Rows are points. Before rounding, the points of a table are all equally far from one centre. They may lie mostly on one side of it. Write the centre, to within rounding.

Points:
[[-22  49]
 [  4  60]
 [ 21  54]
 [ 10  -6]
 [-30  33]]
Centre: [ 3 26]

Points, 12 rows:
[[  5 -19   5  20  51  38  13  34]
 [-23 -16   7  14  -2   2  54   7]
 [ 13  13 -26  13   3   4  41  38]
 [ -3  10   8  -6  20  52  30  10]
 [ 11 -23   8 -47  59   5   3  26]
 [-25 -55  -2  -7  21   9  23  28]
 [-15  25  26  32  20  24  -8  25]
 [ 10 -25 -26  -9  60  25  30  29]
 [ 15  -4  22   8  28  53  -6   7]
 [ 14 -15  21 -31  54  26  17  23]
 [-32  13 -35  46  12   1  -9  22]
 [ 25  -7 -32  33  16  15 -35  25]]
Centre: [-3 -3 -9  0 27 -6  0 -2]

Points:
[[-32  10  -7   4  -4   1 -34   1 -18   6 -22  10  29  27   0 -22 -21 -18]
 [-12  -9   0 -13  -6   6 -49 -17 -10 -18 -45  21 -27  -7  25  -7 -15  15]
 [ -7 -34 -27   2  22 -19 -26  20   7   3 -43 -43  17 -18   9  17 -13 -13]
 [-28 -52  17   0  -8  30 -43   7   7 -13 -59 -24 -12   1  15  -3 -12   0]
 [ 29 -52  -2 -28 -52  29   3  -5   5 -30 -27   5  -8  -9 -13 -24  -7 -34]
 [ 30 -20  -3  -2 -17  20 -37   1  43 -22 -16  20   6 -18  19  26 -30   1]
 [ 16 -16 -29 -17 -22  12 -26 -23 -22 -19 -27  -4  -7  33  -8  38 -15 -31]
 [  0 -58 -18 -18  -1  -4 -40  24   0  -5 -29 -19 -11 -24   8  17  15 -48]
 [ 13  35 -20  16  19  11 -13   7  11 -15 -19   8  12 -10   3  16 -22 -40]
 [ 11 -27  19  34 -23  30 -18  20  -6   5 -30  -5  14 -44 -17  34  -4 -16]
 [  3 -33 -17 -42 -11   9 -36  35  -6  15 -19 -20 -42 -11  11   1   2 -14]
 [-22 -23   1  13 -26  14  35  20  14 -54 -42  -7  12  -6  15  -6  18 -33]
 [  7 -28  13  38 -21  22  21  14  -8  -7 -26  -4 -37  10  11  -3  18 -58]
 [-30  12 -19  25 -22  33 -34  10 -18   0 -19  -5  13  -5  15 -15 -27 -45]
 [  4  -8  -1 -10 -12  15 -41  15   7 -10 -32  -9   7 -34  23 -33   6 -60]
 [ 17 -59 -11   7  -2  29 -14  24  -1  -5 -51   2 -22 -26  -9 -25  34 -28]
 [-11 -26 -41   2   6 -25 -18 -10 -11 -13 -42  40   4  18 -12 -15  -4   1]
 [  8 -35 -24  22  14   2  22  20 -17  14 -44  14 -27 -44   0  -7  -9 -24]
 [ -2 -39   1   3  12  14 -39  25  15  -6 -23 -22 -10  23   2  48   7  -3]
 [  2 -28 -28   7   2  26  -2   0  32 -50 -40  16 -18  43  13  -5  -8 -18]
 [-22 -33   8   4  -2  45 -18   2 -10 -48 -24  -4  -5  29   8   3  -2 -41]
 [-19 -30  -3  33 -24  45  -2  18 -17 -18 -33 -29 -18   9  -8   6 -11 -60]
 [-36 -32 -38 -19 -24   9   3  -6  19 -13 -30  24 -26 -15   5   9  18 -33]
 [-35   3  -5  11  -4   4  11  20   1  -8 -11   1  22 -14  32  23  18 -33]]
Centre: [  5 -19  -9   6 -20   5  -8  16   3 -10 -31  -1  -4   0   1  -2  -8 -15]
